Each row is a point. To make a cloud, some directions were put in groups of two or more. Within a group, all points are equally far from the middle, so they leave a hole (a ring in 2 directions, a hollow ball in 3). The other directions are filled evenly. Then the cloud was stretched, turned, moved and blurred a little. Count the holes, and give their numbers of directions, smallest first.

Cloud:
[[ 46 -19]
 [ 48  38]
 [-22  22]
 [ 39  29]
 [  0 -49]
 [-32 -53]
 [ 41 -27]
 [ -7  43]
 [-81  12]
 [  2   2]
 [ 14 -50]
 [  0 -77]
 [  3  17]
 [ 67  -7]
 [  7   2]]
Holes: 0

Cloud (32 x 4):
[[-40 -28 -47 -31]
 [-24 -35 -34 -31]
 [-24  56 -23  28]
 [ 64   5  32 -20]
 [ -7  -7  43  54]
 [-14   0 -26 -50]
 [ 16 -47 -23 -45]
 [  3  44 -11 -26]
 [ -2 -63  -7  -5]
 [ 72 -20 -11   4]
 [ 63  39   9  47]
 [  9  56   2  94]
 [-36 -36  22  29]
 [ 24 -30 -14  72]
 [-13 -23  45  89]
 [ 46   3  -9  58]
 [-78 -16  -3  42]
 [ 42  29 -17  34]
 [-48 -34 -21 -38]
 [ -8 -20  42  51]
 [ 17  66  11 -22]
 [ 54   6  31   7]
 [ -9 -22 -26  11]
 [-20  -8  43  -3]
 [ 35  -2 -55  68]
 [ 16  16  -2 -69]
 [-63 -60 -12  17]
 [ 25  26   6  52]
 [-51 -26 -15  26]
 [-18  17  10 -45]
 [ 45 -26 -19  44]
 [ 11  68   0 -29]]
Holes: 0

Cloud, 54 rows:
[[  25   -4  -48   47   21   44]
 [ -17   36  -13  -17   37   64]
 [  -5  -19  -32  -60   26   14]
 [  36  -25  -34   64   26   -3]
 [ -10  -31   -2  -22   28  -71]
 [  19  -15  -13   -4  -39   37]
 [ -11   15  -74  -28  -12  -49]
 [  -7    2  -12  -53   29   39]
 [ -48   70  -18  -33   -4   49]
 [ -29   20  -16  -37   25   60]
 [  43  -48  -22   34   37  -46]
 [   8    6  -32   -1  -46  -53]
 [ -17   35  -99  -28   12    3]
 [ -42   16  -70   45  -11  -14]
 [  38   20  -20  -51  -20   -8]
 [ -19   15  -61   18   13  -70]
 [  12   32 -102  -18   15    1]
 [ -23   -9   -6  -47   11  -54]
 [   5  -15  -26   -2   83  -12]
 [ -45    2  -68  -31   25  -31]
 [ -17   77  -40   17    8   68]
 [  -2    0  -64   51   53  -33]
 [ -10   40    0  -11  -26   61]
 [   3   87   -9   38   14   -7]
 [   8    7  -71   52   52  -11]
 [ -48   45  -55   37  -32   12]
 [   8   41   18    5   15  -59]
 [ -24   34  -88   22  -28   27]
 [ -32  -14  -66   44  -10  -13]
 [  43   11  -26  -49   32  -17]
 [  -2   10    1  -31  -33  -45]
 [  39   11  -81   14  -31   11]
 [ -42   18  -87  -27   20    8]
 [  36   40   21   16    7  -31]
 [   0   64  -30  -43   47   10]
 [  -2  -26  -37    2   35  -77]
 [   4   -7  -41   12   34   62]
 [  -4   42    6  -28   15   55]
 [ -48   42  -26   69    9    2]
 [  13    7   23   50   20   22]
 [ -46   65   -1   52    1   -4]
 [   1   45  -13  -43  -42  -10]
 [  -2   29   39   43    4   -6]
 [ -19  -49  -54   23    5  -32]
 [ -25  -58  -26   18   -2   -3]
 [ -38   31  -28   19   81   -3]
 [ -18   84  -37  -38  -25   13]
 [ -15    4  -64   30  -41   24]
 [  -1   24  -15  -31   68   19]
 [  -9   68  -27   13  -13   70]
 [ -55   67  -29  -20   -1  -35]
 [  10   31  -37    0  -63   -6]
 [ -13    8  -22  -27    2  -74]
 [  -2   11  -70  -59   29   -4]]
Holes: 2 (2, 4)
